Every row gives one point. A path goes straight from each point to the next, and from the last back to the first. The post is the endless flat space through its rows: a point in 2 columns, a line in 3, a plane in 4, and so on, so that a path can go around it. Count how often the path circles the post. Going back the other way cancels.
In the rows, 128 means zero.

Post (1 x 2):
[[116 125]]
Path (15 x 2):
[[ 91  93]
 [ 68 138]
 [111 212]
 [170 168]
 [141  97]
 [122  51]
 [139  77]
 [137 126]
 [125 157]
 [114 205]
 [137 139]
 [186  81]
 [118  85]
 [ 96  82]
 [130  89]]
Times around: 1

Post (7 x 8):
[[ 94 172 159 146 181 128 146 198]
 [103 144 130 231 156 106 158  94]
 [114 108 140 101  63  43 198 188]
 [146 175  51 137 214 161 127 103]
 [103 132 124 125 105 106 227 169]
 [150 147 131 159 157 160 132  84]
 [162 108  74 198  12 151 131  84]]
Path (12 x 8):
[[ 96 173 145 137 178  94 208 154]
 [161 134  48 146 111 126 180 158]
 [166  74 147 138 102 140 154 142]
 [112  93 103 131 149 107 122 120]
 [ 85 127 110 123  86  72 185  83]
 [159 163 108  86  81 108 164 122]
 [177 137 116 165 173 110 203  90]
 [131 105 108 194 104 159 175 171]
 [132 108 196 120 135  92 143 128]
 [101 142 118 154 145  75 120 148]
 [ 96 154 146 189 171 154 107 139]
 [111 138 130 180  87 115 139  67]]
Times around: 2

Post (13 x 14):
[[117 135 177 187 109 164  99 174 225 135  84 121 177 156]
 [115 112 108 131 174  52  56  93 212 159 118 155 198  61]
 [122 147  39 126  99 126 140 129 121 126 116 183  82 100]
 [111 126 220 160  85 149 154 156 144  73  71 126 216 201]
 [ 52 130  84 168 177  76  93  97 219 129  87 140 181 125]
 [ 93 158  94 145 114 148 140  86 124 101 198 130 116 119]
 [112 120 152 182 134 194 111 161 144  44  90 105 213 137]
 [106 150  51  94 116 142  83  65  84 146 128 113  87 138]
 [114 110 205 159 194 173 144 172 161  90  99 121 178 175]
 [ 97 131 101 167 105 139 140  91  91 148  96 113  83  71]
 [ 91 137  71 145  90 123 121 171  62 120 161  97 100 144]
 [115 110 131 171 174  60  25  56 171  88 102 146 104 111]
 [105 161  84  77 104 132 160 137 132  78 137  71  78 117]]
Path (7 x 14):
[[106 154 121 192 129  42  94  67 162  80  44 135 193 123]
 [ 95 159 145 169 113 109 155 110  96  93 120 157 139  95]
 [ 68 132  80 114 111 103 106 156 146  87 154 132 145 120]
 [ 66 125 167 117  87 144  87  90 153  76 105 126  76 194]
 [ 63 151 111 188 155 104  97  84 166  97 115 146 111 113]
 [112 146 181 124 140  68 126 153 130  83 133 104 174 163]
 [167 128  97 136 147 104 147 170 104 101 124 136 128 146]]
Times around: 0

Post (17 x 18):
[[134 131  97 224 156 183  71 172 107 124 109 170 148 154 177 112 151 125]
 [ 92 101 101  75 106 136 111 123 115 149 143 142 137  76  35  84 178 160]
 [132 151 119 158 114 152  83  31 201 140  82 164  91  63 110 126 174  70]
 [109 159 161 148  94 149 116  92 177  72 154 153 115  46 111 118 133 114]
 [ 83 112 134  68 149  96 136 139 140 165 182 109 101 173 196 119 156 148]
 [176 133 126 131 140 126 103 130 180  56 102 144 140  91 107 100 155 119]
 [125 149 129  87 136 120 189 129 122 163 192  97 148 144 113 107 155 105]
 [176 115 150 164  97 118 123  75 178 101 143 158 118  53 110 155 145 153]
 [127 108 120 189  81 133  71 139 141 126 107 117 202 147 179  88 120 135]
 [ 89 115 120  76  99 104 161 151 153 156 140 151 133 147 129 158 148  56]
 [115 135  93  78 110 175 124 129 142 155 144  69 129 145 143 177 121  78]
 [133 116 150 109 116 115  67 115 149  96 178 137 143 125  56 131 164 119]
 [111  74 139  46 131 164 155 137 128 184 165 111 126 188 133 112 126  95]
 [112 120 131 169 116 135  96 121  72 107  68 124 127 181 144 158 111  87]
 [148 133 104 168  31 160  86 172 109 151 112 130 115 177 171  86 145 138]
 [117 101 160  51 109 132 142 171 126 203 167  41 131 130 182 113 169  62]
 [135 139 133 129 134 115  98 126 168 171 158 150 117  88  95 101  96 146]]
Path (22 x 18):
[[ 76 119 126 111 137  92 141  95 171 202 137  96 164 116 182  72 149  85]
 [ 99  74 107  94 108 144 174 249 163 140 122 228 129 154 141 100 124 115]
 [ 80  87 115 171 102 126  86 115  96 114 190 170 100 216 127 187 119 145]
 [136 130  79 130 133 141  80 152 120  82 174 123 111 122 142 147 158 130]
 [ 72 142 156 102 105 142  87 108 172 119 157 127 114  95 204 106 154 127]
 [153 108 147  98  95 141 131 163 182 171 141 144 187 150  83 142  96  99]
 [155 114 159 127 142 169 118 165 143 115 176  93 119 199 114 127 148 109]
 [136 100 152 152 116 141 151 144 147 127 228 174  90  98 130 114 114 154]
 [179 152 141 123  86 128 118 103  96 123 167  91 136 129 122 134 149  96]
 [147 165 150 131  92  97 116  92 136 141  98 185 124 151 126 111 130 141]
 [ 91 124 130  81 108 111  72 124 145 125  88 126 150 136  74 174  98  48]
 [133 124 151 117 117 129 105  93  75 195 158 138 103 104 116 113 135 118]
 [146  80  68  70  85 131 127  91 164 120 132 152 121  93 111 155 131 110]
 [125 150  99 155 204 170 115 135 113 112 172 146  97 215  84 139 199  82]
 [138 118 106 147 157 161 137 171 162  80 105 127 168 142 119 158 112 128]
 [129  95 174 127 152 135  76 108  86 187  81 157 156 103  64 143 123  92]
 [ 92 163  75 110 137 152  69  92  91 141 165 124 131 168 158 121 163 133]
 [142 150  81 162 122 146 146 121 135  96  98 175  92 143 117 142 183  57]
 [ 77 124 106 165 109 159 138 121 149 217 153 104 174 131  77  80 129  86]
 [139 136 155 148  49 112  73  33 171 161 109 149  80 172 130 111 111 183]
 [161 219 144 132 150 147  73  70 155 105 156 123  87 117 155 149 177  90]
 [135 149 116 120  63 112 113 116 147 152 158 102 104 105 144 129 121 133]]
Times around: 1

Post (17 x 18):
[[120 114 151 110 109  98 190 171  85 186 116  91 171  82 107 170 118  75]
 [202 104 136 118 187 117 161  81 137 149 143  81 119 166 151 147 168  83]
 [134 159 122 145  98 148 153 100 173 106 117 103 189 197 120  96 128 199]
 [136 138 142  81 147 120 125 117 130 120 144  68 115 119 123 118 142 125]
 [153 123 141 127  94 102 122 160 150 112 114 140  98 137 145 112  84 141]
 [152 138 111  75  86 144 136  75 136 123 126 121  61 178 129 129 180  75]
 [173 131 162 111  89  90 186  85 156 118 153 115  80 172 145 150 168  91]
 [128  86 145 134 146  49 106 118 104 102 107 151 124 128 126 118  70 152]
 [159 151 149 118 141 108  89 107  74 157 109 171 134 114 143 120 131 169]
 [153 166 144 143 117 102 142 144 124 128 134 140 118 116 106 153 179 152]
 [148 137 148  83 121 178 143 123 121 142 100 101  87 169 146 161 112  88]
 [105 151 163 157 102 108 121 143 147 146 122 137 108 121 129 145 145 107]
 [101 149 125 118 118 114 152 111 149 117 106 132 121 134 165 110  78 182]
 [136  87 155  72 100 134 144 149  73 136 104 120 124 124 182 121 123 104]
 [118 130 170 105 136 158 153 152 168 147 116 116 135 114 130 156  94 136]
 [161 165 124 129 134 159 100  88 108 150 110 126 162 120 133 174 153 115]
 [129 146 150 129 165 121 146 122 116 170 182 108 135 118 135 184 139  85]]
Path (31 x 18):
[[145 149 101 191  97 116 139 146 104 173 104 129 147 141 173 100 132 130]
 [189 204 125 106  92 188 179  98 188 130 131  73 140 141 103 135 157 111]
 [132 166 154 118 188 149 112  91 120 149 146 150  71 181 199 129 154  93]
 [149 116 146 150 144  59 181 214  91 165 162  92 199 125  95 168 143 103]
 [154  81  81 140 120 134 122 127 164  97 117  83 170 165 138 138  93 117]
 [149 138 165 163 127  99 107 112 119 172 175 126 150 150 132 139 105 146]
 [182 136 141 153 152 162 160 113 148 191 116 101 125 177 128 175 115  62]
 [217 156 149 107 136  99 134 119 104 110 158 144  94  96 140 182 152  93]
 [144 156 177 129 146 150 108 122 121 175 109 174 124 176 175 129 109 109]
 [120 211  99 136 138  71 151 151 135 161  87  46 162 110  93 137 145 151]
 [172  81 163  89 155 149 161 112 106 169 114  90  30 198 175 202 150  17]
 [164  87 112 134 106 113 132 165 122 142 130 112 171 120 119  95 101 153]
 [146  99 159 166 162 118 133  99 137 154 107 133 127 116 138 145 121  74]
 [184 163 127 131 148 114 153  64 118 124 171 143 119 171 180 151 183 102]
 [137 154 169  84 173 114 158 147 144 192 123  94 186  85  93 160 135 124]
 [144 136 152  99  74 153 134 142 153 165  93 111 109 161 129 133 132  15]
 [ 99 142 174 128 175 124 137 130 150 139 151  61 130 139 134 108 142 116]
 [139 131 160  99 196 119 168 151 119 118 136 104 105 125 142 121 164 117]
 [167 184 143 116 109 106 180  86 110 133  88 147 121 156 184 148 189 123]
 [122 161 140 112 105 150 112  92 249 140  81 129  78 141  70 126 187 126]
 [102 126  81  91 104 160 115 131  95 145 107 154 143  84 160 154 113 138]
 [176  95 148  75 153 143 118  95 125 133 158 108  89 116 176 149 127 121]
 [102 146 126 102 134  87 133 116  88 149 141  97 117 132 133 170 153 130]
 [140 108 108  90 147 154 100  91 140 130  58 102  88 158 163 161 144  84]
 [170 136 148 107  53 156 159 119 177 142 111  57 122 167 155 155  98  96]
 [139 107 136 120  54  55  97 134  84  95  86 155  49 108 117 117 114 124]
 [136 152 185 122 118 186 104 131 115 140 155 109 147 193 120 130  68 108]
 [154 116 201 105 123 132 125 167  94 126 139 146 160 107 146 152 136  67]
 [162 146 160 161 147 109 180 144  98 193  90 124 175 148 201 181 115 110]
 [ 66  43 162  88 100  98 108 112 210  68 104 105 115 146 134 125 106 108]
 [ 89  90 126 193  97  93  82 120 132 160  94 126 130 128 166 128 101 104]]
Times around: 4
